Every row gives one point. The points of each table are mixes of a few directions, plus a little noise. Count the directions of each table, and those that both share. Where both have some left over, give the other angles between the two spaces (their principal angles), to ten degrees, smallest first.

First:
[[ 22 -29]
 [-35  47]
 [ 48 -63]
 [ -8  14]
 [-27  35]
 [ 29 -39]
 [-26  37]]
Second:
[[  5   1]
 [ 41   5]
 [-79  -9]
 [ 58   7]
 [-52  -6]
 [-28  -4]
 [ 52   7]]
Directions: first 1, second 1, shared 0; angles 60

First:
[[ 20 -23  39 -36]
 [-34 -63 -37 -11]
 [  5 -38  20 -32]
 [  8  49  -1  26]
 [  0  75 -21  53]]
Second, 8 rows:
[[ -1 -44  13 -31]
 [  0 112 -34  79]
 [ -1 -51  16 -34]
 [  0  14  -5  10]
 [ -1   2   0   0]
 [  2 -69  20 -50]
 [ -1  56 -16  38]
 [ -2 -19   6 -14]]
Directions: first 2, second 1, shared 1

First (10 x 8):
[[ -43   31  -17   29   59   24   -3  -20]
 [  -4   29  -30   24   24  -13  -36  -21]
 [  17   -1   -3   -1  -38  -37  -50   -7]
 [  -1  -15   15  -12   -2   17   34   13]
 [  -2  -58   73  -44 -121  -34  -40   17]
 [   2    1   -3    0   10    6   13    3]
 [  25   18  -31   12    9  -21  -23   -9]
 [  30    2  -17   -1    2   -8    8    5]
 [ -53   -5   29    0   19   37   25    0]
 [  29   -2  -15   -7   37   28   73   19]]
Second (9 x 8):
[[ 40  -9  -6  -9 -59 -52 -53  -2]
 [ -2 -16  14 -13  15  33  61  19]
 [-20  16 -13  14  54  33  35  -2]
 [ 42  13 -39   5  36   3  36   7]
 [  6   5 -12   1  42  29  54   9]
 [-52   1  25   6  -1  12 -18 -11]
 [  7 -21  24 -16 -52 -21 -24   5]
 [ 47  -9 -10 -12 -32 -29 -10   9]
 [-70  19  15  24  -6 -11 -80 -33]]
Directions: first 3, second 3, shared 3

First (9 x 11):
[[ -15  -10   19  -15  -33    8   11   41   28  -19   44]
 [ -27  -24  -70  -57  -32  -50    7  -22   -6   63    2]
 [ -22   -2   40  -12  -12   21   -5   28   49  -61  -55]
 [ -28   13   58  -21   -3   45  -14   52   22  -64  -10]
 [  94  -13  -18  121   57  -24    0 -106  -14   40  -38]
 [ -14  -13   28  -27   13   33  -35   12  -15    6   46]
 [  18   17  -19   -6  -29  -21   19  -21  -47   45   48]
 [  -6   -2  -38   31   50   -8    6   20   17  -11  -20]
 [  -1   33   -1  -14  -12   -4   11   -4  -32    1  -18]]
Second (8 x 11):
[[ 58 -72  26  51  23 -14  33 -63  57   1 -44]
 [-64  18 -34 -64  -1   4  -2  12 -44  14   5]
 [ 77 -22  47  23  13 -15  10 -84  56  31   9]
 [-20   5 -39  -4 -38  -9  10  37  -7  31  35]
 [-54  46 -25  -9 -18 -12   0  18 -21 -48  38]
 [ -9  41   3  -7 -10  11 -27  32 -16  -4  23]
 [ 64 -61  48  -2  30   4  21  22 -32 -27 -71]
 [-52  44 -26  13   0  30 -46  27   7   2   5]]
Directions: first 6, second 6, shared 2; angles 30, 40, 70, 90

First:
[[ 24  46 -31 -19  16  -4  -7  60  -9  30  -3   6]
 [-25  69 -29 -32  11 -30   2  47 -22  36  19  -9]
 [ 19  20  24  -5 -14  23  17 -23  -9   7  -8  24]
 [ 41 -98  41  44 -16  46  -3 -62  33 -52 -30  14]
 [-89  44  14 -18 -17 -41  26 -49 -29  11  44 -23]
 [-35 -94   6  37  -3 -14 -16 -34  29 -47   3 -30]
 [ 20  85 -42 -37  22 -13  -7  84 -20  51   2   7]
 [ 44 -77  17  34  -3  33 -12 -18  29 -34 -29  10]]
Second (10 x 12):
[[  32   14  -29   -6  -24   21  -19   18   -1  -15   -6   -5]
 [ -90  -37   85   16   67  -56   55  -55    5   37   16   14]
 [ -52  -20   51   10   39  -34   32  -32    2   22    9    9]
 [  76   32  -71  -13  -54   49  -48   47   -3  -32  -14  -11]
 [  55   21  -51  -10  -40   34  -33   34   -3  -23   -9   -7]
 [  30   13  -27   -6  -22   19  -18   18    0  -14   -5   -5]
 [  54   22  -53  -10  -42   35  -34   33   -1  -24  -10   -9]
 [ -26  -11   24    5   20  -15   15  -15    0   10    3    4]
 [  28   12  -26   -5  -21   17  -16   17   -1  -12   -5   -4]
 [-107  -45  101   19   81  -67   65  -67    4   46   19   16]]
Directions: first 3, second 1, shared 0; angles 50

First (11 x 18):
[[ 35 -30  27  17  22  -5 -38  33   9  -5 -13  -2 -26   9  15  -4 -32   7]
 [ 34   5  19  34  20  -8  -9   3 -13  12 -21 -59 -17   4  24  17 -32  33]
 [ -3 -15   0  31  31 -16  10  29 -30  38  11 -38  -4 -18   3   8 -13  32]
 [ -8 -23   0 -21   1 -31 -42  47  27 -19  40  72 -28  29 -37 -30 -18 -53]
 [ 15   0 -16  10  -5   5  14  -1  14 -26 -15  20 -26  -3  -3 -15  18  -4]
 [-35 -28  -9 -23  28 -53  33  19 -16 -11  25  -9   4 -16 -14 -10  46  10]
 [-43   7   6 -67 -16 -15  25 -44   2 -28   6  -7  54  -1   1   9  53  -8]
 [-13  70  -6  16 -15 -19  14 -39 -31  35  17 -70   8  21 -11  36 -37   9]
 [ -5  -4   3 -24 -12  18   1 -16  10 -14 -10  18  21  -4   5  -1  20  -7]
 [ 50  29 -28  47 -57 121 -26 -24  43   8 -47  80 -18   0   8 -14 -32 -28]
 [-26 -10   1 -19   4   2  20  -7 -11  10   7  -8  34 -20   5   6  27  11]]
Second, 9 rows:
[[ 70 -15  46  59  19  32 -14   5  17  58  59  54 -19 -26 -54 -46 -55  19]
 [  5 -41 -44  -6 -20   9   1 -14 -12  23  -7 -13 -19  -5 -32  19  26 -18]
 [ -5 -13  20 -26  -9   0  11  -7  -8 -14   2 -19 -12 -18 -47  32  13 -86]
 [-35  13   6 -22   2 -11  31   8 -11 -25 -30  -2  28  47   1  17   7  -9]
 [-47 -24 -29 -21   7 -12   1  -5  -5 -21 -17 -33 -17   0  54  17   8  33]
 [ 12  29  -4  24 -13   7 -18  18  19   4  28  10  21 -16   2 -21  -9  38]
 [-45  36  36  -3  12  -8  27  30  10 -35   0  10  45  41  15  -3 -28  35]
 [-27 -26 -41 -15 -23   1 -12  -3   1  -9   7 -39 -17 -32   4  25  22  -1]
 [ 73  41   6  11  25 -18 -26 -32 -10  19 -41  33 -10   8  58 -42  16 -10]]
Directions: first 6, second 6, shared 0; angles 40, 50, 60, 60, 80, 90

First:
[[ -13   -2   -3   10    0  -47   10   -8  -47   20  -25  -70  -36  -13
    12  -58   21    6   17  -19    5    1   14  -22]
 [   2    2  -25  -12  -16  -46  -17   17  -17    9   40  -83    5  -18
     5  -34   19  -15   -4  -41   32   20    5  -28]
 [  22    3  -12  -21  -11   45  -29   24   64  -27   68   58   62    8
   -15   72  -19  -21  -28    6   13   12  -24   18]
 [ -15  -23   18   25   20   48  -19  -14   36  -19  -19  119   21    1
    -9   71   -4   -3   11   64  -21  -11  -43   55]
 [ -14   14   35   24   22  -19   72  -40  -72   30 -121  -26  -91   20
    15  -80   -6   47   28    5  -46  -33   53  -19]
 [  37   36   -3  -37  -17   23   32   17   14   -2   23  -25    8   29
    -3  -10  -37   10  -33  -40   -1   -1   47  -35]
 [   5   -3   -5   -5   -2   18  -17    8   26  -11   27   28   27    0
    -6   33   -4  -11   -9    7    6    5  -17   12]
 [ -17  -24  -26    6   -7  -35  -52   14    5   -4   52  -30   28  -35
     0    9   36  -31    7   -5   36   24  -41    8]
 [  -8   -2   18   14   13   11   18  -18  -11    4  -46   30  -23    8
     2   -4   -6   15   10   20  -23  -14    6    9]]
Second (8 x 24):
[[  -3   12   12    5    4   -4    8    5    4    5    7   11   -5  -13
    -7   -8  -15  -19   -1   13   22   11    9   -2]
 [  21  -16   -4  -18   18   30    6   17    2   37   16   -2   -1  -14
   -20   15   -1   16   30   14   34   -5   -4  -26]
 [ -15  -14   43  -16   24   -9  -19  -16  -48   10  -62   38   56  -17
   -43   -9  -33    8   61   -3  -41   21   11   -6]
 [  19   17   22    2   32   -9    3   20   -8   -1  -33    6  -20  -13
    52  -46    0   12   21   30   22   -8   -9    9]
 [  -4  -37    2   -5   -1   -2   14   -6  -35   18  -23  -18  -11    6
     0    9   22   29   24  -10  -13   -8   15   16]
 [  59    4 -117  -28  -23   83  -53    6   95  -19   93  -51   12   52
    17   66   56   52  -58  -35  -22  -68  -99  -68]
 [ -26    5   23    6  -39  -42    9    3   -5  -38   20   10   25    7
     5    9  -18  -44  -40  -27   -7   40   49   59]
 [ -52   30   19   55  -16  -48   33  -29   -5  -12  -18    6  -55   -9
    -5  -36  -12  -54  -37   17    4   17   28   17]]
Directions: first 3, second 6, shared 1; angles 70, 90

First (11 x 32):
[[-16  24   7   5   9  25 -26  -3  22   5  -3  -4  -9  -7 -34  17 -10  14
   21 -19 -17 -16   1   6  -2 -12  12  17  15  20   9  11]
 [-32 -24  24   4  12  24   2  -6  22   1  -9 -15  -5 -38   4  43 -14  19
   24  18 -53  12 -15   9   3  10  34 -14  27  -5  22   5]
 [ 18 -44  10 -24   7 -18  40 -16 -18  -4   5  -8   2   2  30   4  -2 -18
  -16  24  -4  25   3  -4   2  -5 -10 -29   3 -29  11   1]
 [-15 -66  26 -42  21  -7  93 -33 -14 -53   3 -44 -46 -28  34  -6 -40  -7
   21  17 -51   4 -14 -16  29 -18  -8 -36  16 -44  41  36]
 [-19  23  -8  44 -24  26 -16  27   9  -8  10  19 -15 -11  -7 -12   1  24
   27 -15 -12  -6 -18   1   3  22  15  21 -14  21 -14  -9]
 [-45  14  -5  39 -17  17  -8  28  14 -22  -8  -1 -15 -33   7 -10  -4  31
   31  -3 -27 -17 -29   1  13  34  27  12  -9  11  -9  -4]
 [-24  58 -31  19 -11 -20 -40  28   6 -11 -23  -2   9   3 -14 -40  13  10
   -2 -23  38 -53  -5  -3   7  17  -3  32 -23  23 -29  -4]
 [ 61   4 -10 -29   4 -23  -2 -18 -23  26  16  17  21  53 -11 -10  16 -36
  -41  -7  54  15  34  -3 -18 -33 -40  -1  -8  -3  -8  -5]
 [  4 -21   6 -11   4  -6  19  -8  -6  -4   1  -6  -1  -3  13   4  -3  -6
   -4  11  -6  11   0  -2   2  -2  -2 -13   4 -13   7   2]
 [103  10  -8 -23  -5   2  -3 -27 -31  44  50  48  10  85 -35  -9  16 -45
  -39 -28  64  39  51  -4 -32 -59 -58  10 -11  10  -8  -6]
 [-35  22 -12  20  -1 -21 -60  28  19  26 -41  -5  50 -23  13  21  28  13
  -21  26  15 -13  -9  15  -7  45  33   0   0   8 -22 -27]]
Second (8 x 32):
[[ -6   8 -13  -2  -4 -20   5   9  -8 -15  -8  -6   0   2  10 -26   4  -3
   -7  -2  18 -19  -3  -6   8   7  -9   4 -14  -4 -10   0]
 [  2  -4   6   1   2  10  -3  -4   4   7   4   3   0  -1  -5  13  -1   2
    3   1  -9   9   2   3  -4  -4   5  -2   7   2   5   0]
 [ 25 -39  58   6  21  90 -25 -37  37  67  37  28   0  -8 -46 121 -14  13
   29  11 -80  83  16  29 -36 -32  41 -16  61  16  44   0]
 [  3  -5   7   0   3  11  -3  -5   4   8   5   4   0  -1  -6  15  -2   2
    4   2 -10  11   2   4  -5  -4   5  -2   7   2   6   0]
 [ 10 -16  24   3   9  38 -10 -16  15  28  16  12   0  -3 -19  50  -6   6
   13   4 -34  34   7  12 -16 -13  17  -7  26   6  19   0]
 [-18  28 -41  -5 -15 -65  18  27 -26 -49 -27 -20   0   6  33 -88  10  -9
  -21  -8  57 -60 -12 -21  26  24 -30  12 -45 -11 -32   1]
 [  0   0   0   0   0   0   0   0   0  -1   0   0   0   0   0  -1   0  -1
    0   0   0  -1   0   0   0   0   0   0   0   0   0   0]
 [-18  27 -41  -4 -14 -64  18  27 -26 -47 -26 -20  -1   6  32 -85  10 -10
  -21  -7  56 -58 -11 -20  26  23 -28  11 -43 -11 -32   1]]
Directions: first 5, second 1, shared 1

First (9 x 32):
[[  36  -45  -22  -19   36  -18  -11  -19  -33   16   92  -17    9  -35
   -25   30  -58  -36    6   -6   -8  -21  -33  -37  -55  -79  -47    3
     4  -24   25   50]
 [ -25   25    6   11  -31   11    0   30    6    3  -23    0   -8   -5
     8   -9   27   17    9  -17   -6   -6   23    3   48   54    9  -26
    19   21   -9  -15]
 [ -10   22   17    8   -3    8   12  -13   30  -22  -76   19   -1   45
    19  -23   33   20  -16   26   17   30   10   38    7   25   42   27
   -27    4  -17  -38]
 [ -38   23    6   21  -34   15   10   29   23    1  -35   -3    1    3
     8  -19   34   21   -4  -10  -10    4   20   16   38   64    3  -17
     8   12  -17  -20]
 [ -15  -12  -12   10  -10    3    4   17    1   14   36  -18   10  -25
   -12    1  -10   -5   -2  -15  -19  -12   -6  -11   -5    8  -37  -16
    10   -9    0   18]
 [ -26    0    1   20   -7   11   22   -4   37   -8  -35   -2   16   23
     4  -23   17   13  -27   17   -4   23   -4   32  -16   24   -4   21
   -26  -16  -18  -17]
 [ -12   21    6    3  -21    6   -5   22   -3    3  -15    3  -11   -5
     6   -3   19   11   12  -14   -2   -8   19   -3   40   35   13  -23
    19   20   -3  -10]
 [  36   32   24  -28   10   -8  -23  -16  -24  -19  -52   35  -33   28
    22   10   16    6   26   11   35    4   22   -1   38  -10   74    4
     7   36    9  -28]
 [  55  -65  -26  -27   61  -26   -9  -45  -35   12  107  -16   17  -28
   -31   36  -78  -48   -3    9   -3  -14  -52  -37  -94 -121  -53   26
   -14  -42   30   60]]
Second, 10 rows:
[[ -28   15    4   18  -24   12    9   19   20    0  -26   -2    2    5
     6  -17   25   15   -6   -5   -8    6   13   14   23   47    2   -9
     2    6  -13  -15]
 [ -77   20   -3   48  -58   27   31   49   50    8  -36  -20   19   -4
     2  -38   47   32  -24  -15  -32   10   19   31   35  104  -30  -23
     1   -4  -32  -20]
 [   5  -44  -24    3   20   -7    7   -7   -4   16   75  -25   23  -29
   -25   11  -41  -23  -13   -3  -21   -9  -31  -17  -57  -45  -61    6
    -7  -34   10   41]
 [  34   -7    1  -20   24  -11  -13  -20  -23   -4   14    8   -8    1
    -2   17  -19  -14   10    7   13   -3   -7  -12  -15  -43   14   10
    -1    1   14    8]
 [  37   22   19  -28   16  -10  -21  -21  -24  -18  -36   29  -27   23
    16   12    5    1   22   12   32    3   14   -5   22  -23   61    8
     3   26   10  -19]
 [   1   18   11   -3   -6    2   -5    1   -1   -8  -31   12  -10   12
    11   -3   15    9    7    2   10    3   13    7   23   15   27   -1
     3   14   -2  -17]
 [  71   24   25  -48   37  -21  -35  -40  -45  -23  -38   45  -40   32
    22   27   -4   -8   35   20   50    0   13  -13   21  -58   89   15
     4   35   24  -21]
 [  36  -68  -31  -15   47  -21   -3  -29  -26   20  115  -28   23  -38
   -35   30  -74  -45   -9    0  -16  -17  -51  -36  -89 -100  -73   15
   -10  -45   25   63]
 [ -25   11    1   14  -20    9   10   17   18    2  -20   -4    4    2
     4  -13   20   13   -5   -5   -7    5    9   11   18   37   -3   -8
     3    3  -11  -12]
 [ -53    9   -4   33  -37   18   22   34   35    6  -17  -16   16   -5
    -1  -26   28   20  -18  -11  -23    5   10   19   19   67  -28  -15
     1   -7  -21  -11]]
Directions: first 3, second 2, shared 2

First (9 x 32):
[[   2   25  -26  -25   -5   11  -12    4   -3  -14    1  -15   23   -4
   -21   12    2  -23    4   27  -41   42   14   29   -7   -5   15   -3
     2   12  -25   14]
 [ -39  -42    1   10   25  -36   51   62   11   41  -10  -17   18  -19
    26  -38  -37   29    4   53   72  -44    2  -58   52   33   34  -13
    -9   19  -36   -8]
 [  34   26   14  -10   -2   17  -44  -39   39  -22  -10   -4   -4   53
    19   13  -16  -30   12   10  -75   37    2   36  -17   -4  -28   13
     1  -13   36   21]
 [ -39  -27  -16    0    7  -12   37   32  -36   17   11   -7   -6  -71
   -45  -12   36   11   -8  -16   58  -42   -2   -4   31  -31   38  -29
     0    7  -39  -21]
 [  -2   -7    2   22   -6  -21   30   35   -8   24   -1   14   30   27
    58  -11  -50   49   -4   30   58   -3    2  -81  -16   76   -9   27
    -5   18   -6   -3]
 [  38   49  -13  -16  -17   15  -34  -11   22  -21   -5   -2   41   69
    39   21  -47  -12    6   49  -71   80   17    2  -46   50  -24   36
     3   13    8   31]
 [   1  -48   63   38   12    1   -7  -55   11    5    0   24  -89  -18
   -13  -13   51    3   -3 -107   30  -90  -38   18   25  -68  -34  -19
    -2  -51   71  -30]
 [ -21   -9  -13  -15    8    6    3   -1  -13   -5    6  -15  -16  -54
   -59    0   45  -26   -1  -19   -6  -17    0   46   29  -59   29  -33
     2   -5  -23   -7]
 [  27   33   -9   -4  -24   21  -25  -27  -22  -24   10   18    5   16
    -7   28   15   -2   -8  -29  -29   38    2   13  -49    5  -22   20
     7   -2   14    4]]
Second, 10 rows:
[[ -19    9   -7  -28   27    6  -35  -22    5    2   -9  -24   -8  -23
   -38    4   87  -37    4  -57   26  -39  -32   22   27 -109   27  -20
    11   -1   -9   -2]
 [   0  -11   -3    3  -23   17   15  -22  -42  -22   34   17  -48  -61
   -66    6   36   -6   -1  -33  -28    4    8   58   -1  -26    5  -20
     0  -18    5  -21]
 [  16    9   -1   -4  -20  -12   18   -6   -3    0   47   20   -5   36
    48  -29  -48   32   40   72    1   51    0  -52   -7   70    8   45
    -1   16   19   -2]
 [ -18  -10    1  -20   25  -19    5    9   35   17    8  -24   -2   12
    21  -36  -13  -11   36   60    8   -5  -10  -17   54  -13   36   -1
    -2   10   -4    4]
 [ -19  -25    4  -11   16  -15   19   10   23    9   13  -18  -20  -17
    -7  -35  -17  -13   29   56  -12   -6    3   13   57   -8   34  -16
    -6    1   -7   -2]
 [  42   49   -4   33  -26   20  -36    3  -25   -8  -53   32   69   66
    52   70   -9   35  -69  -88   28   12    2  -53 -121   57  -83   41
     7    7   10   18]
 [  24   -4    1   21  -45    5   38   -7  -39  -20   51   41  -29  -10
     1   -6  -52   36   10   39  -35   53   25    0  -33   87  -16   22
    -6   -6   19  -14]
 [ -20   -8    4    3   37    3  -28   21   28   13  -75  -34   31  -11
   -21   30   34  -35  -44  -64   13  -65   -3   32   14  -67  -12  -43
     0   -9  -27   14]
 [ -13   -7   -2   -7   12    6   -8   -7   -2   -3   -9  -12  -12  -33
   -40    6   44  -22   -7  -37   -1  -26   -6   37   17  -56   10  -27
     3   -9  -10   -5]
 [   9   -1    6   11   -1  -12   12   22   20   10   -9    2   24   40
    51  -10  -62   21    3   51    0   19   12  -39   -7   68  -12   20
    -6   10    1   10]]
Directions: first 4, second 4, shared 2; angles 80, 90
